Each row of a before or after table is a point. One or more steps were done to the points. Then noise was added and the rows were shuffled. The steps act on how far a point lies along the listed directions, d1 being the first. Name the steps. A step turns or swaps two directions, mirrors them in a line or flattens them onto one, adds a multiple of one to another, or multiplies one. Angles are multiples of 10 degrees, from the lower direction toward the higher: turns from -170 to 170, lines from 10 to 170 but not 90. Use the fewest steps. Two steps may share a direction if one is a turn and the other turns, adds or multiplies; they go together, in the order done. Otherwise the lowest direction goes first.

Directions:
(1): [-44 -17 -24]
(2): [-8 -36 38]
(3): [28 -35 -27]
Before:
[10 2 20]
[-3 -2 23]
[-27 51 -36]
[23 -20 36]
[-41 -23 -16]
[33 -4 11]
[-16 16 -13]
[-7 57 21]
[-37 12 77]
[-36 57 -3]
[-51 1 -3]
[-6 16 6]
[-50 -28 -7]
After:
[-53 -12 11]
[-49 -33 -4]
[-4 -8 27]
[-7 11 14]
[-44 -20 115]
[-41 -23 -18]
[-16 10 -8]
[-11 30 50]
[37 0 3]
[-30 38 -21]
[10 -2 22]
[24 -20 32]
[-44 29 26]
Steps: add -0.7 times d3 to d2

Directions:
(1): [61 -27 -42 17 -14 6 19 -18]
(2): [-37 22 -48 3 14 36 42 3]
(3): [-10 14 30 51 -7 18 5 -57]
Before:
[52 -30 -6 -50 -13 -23 -28 59]
[-53 29 -8 20 -10 19 10 -20]
[32 -32 -9 6 -6 12 14 -30]
[80 -18 -44 28 2 15 22 -27]
[45 -32 -19 7 -1 2 7 -27]
[-46 49 -4 20 27 43 17 -23]
[-19 14 -33 13 -8 29 46 -12]
[-69 20 30 6 4 29 4 6]
[34 -45 -63 -49 0 -28 -16 56]
[-43 39 5 26 12 22 18 -28]
After:
[-49 13 48 27 -5 27 -3 -21]
[13 -30 -4 -41 7 -10 -7 24]
[7 -10 55 -8 -22 -26 -28 0]
[22 -28 -16 -40 15 -15 -9 22]
[56 -22 -7 -48 13 -36 -30 53]
[-24 33 65 8 14 -3 -42 -16]
[-39 19 40 10 -17 -11 -29 -13]
[61 -19 -66 12 -15 35 33 -4]
[76 -51 -60 28 -23 -2 4 -29]
[-36 27 50 2 9 -15 -28 -4]
Steps: turn d1 and d2 by -150 degrees; turn d1 and d3 by 110 degrees

Directions:
(1): [-4 -25 -24 -52 -12 70 -51 -10 5 -3 4 2 19 -30]
(2): [21 39 12 16 46 28 8 -33 -42 -5 11 15 66 10]
(3): [45 -28 -29 10 -32 1 -2 25 -76 -26 19 -19 -13 16]
(4): [16 -3 -21 1 -12 -38 -19 -67 -3 8 45 52 -25 -21]
Before (9 x 14):
[-39 31 21 -27 48 38 -22 -21 62 18 -24 8 55 -38]
[26 8 -22 -6 15 48 -42 -88 -38 -4 54 49 29 -42]
[59 29 31 69 28 0 47 3 -69 -16 -14 -27 26 52]
[-6 -17 -16 -55 -19 51 -37 1 -1 -2 -2 21 -19 -28]
[-8 25 4 -19 43 67 -24 -34 9 12 -30 9 27 8]
[-14 38 53 12 55 32 21 -24 16 9 -50 2 68 -8]
[6 -16 -29 14 2 28 -3 27 -19 -25 -6 -30 -9 -3]
[-24 -4 18 -30 -22 -22 -12 -15 46 12 -15 10 -38 -9]
[0 -16 -6 -4 -15 -39 -15 2 12 9 -8 13 -40 -8]
After:
[9 -55 -21 20 -65 -28 7 59 -25 -23 4 -40 -90 -4]
[26 20 16 7 1 -28 8 -43 -42 -5 17 26 7 16]
[-25 9 6 27 32 14 20 17 31 -7 -23 -24 -2 -2]
[-11 -28 4 -49 -11 100 -46 7 57 8 -45 -31 1 -23]
[24 14 6 16 19 -4 -4 -3 -46 -5 -3 8 26 9]
[-19 -37 -3 -26 -32 -16 -38 -53 52 18 -9 34 -44 -53]
[0 -13 -19 2 -23 -80 -14 -39 35 12 24 41 -57 -39]
[-8 -13 -16 -1 -19 -31 -17 -21 35 15 -14 12 -82 5]
[1 17 19 25 1 -50 43 28 -15 1 -11 12 -41 24]
Steps: turn d1 and d2 by -150 degrees; turn d3 and d4 by -90 degrees
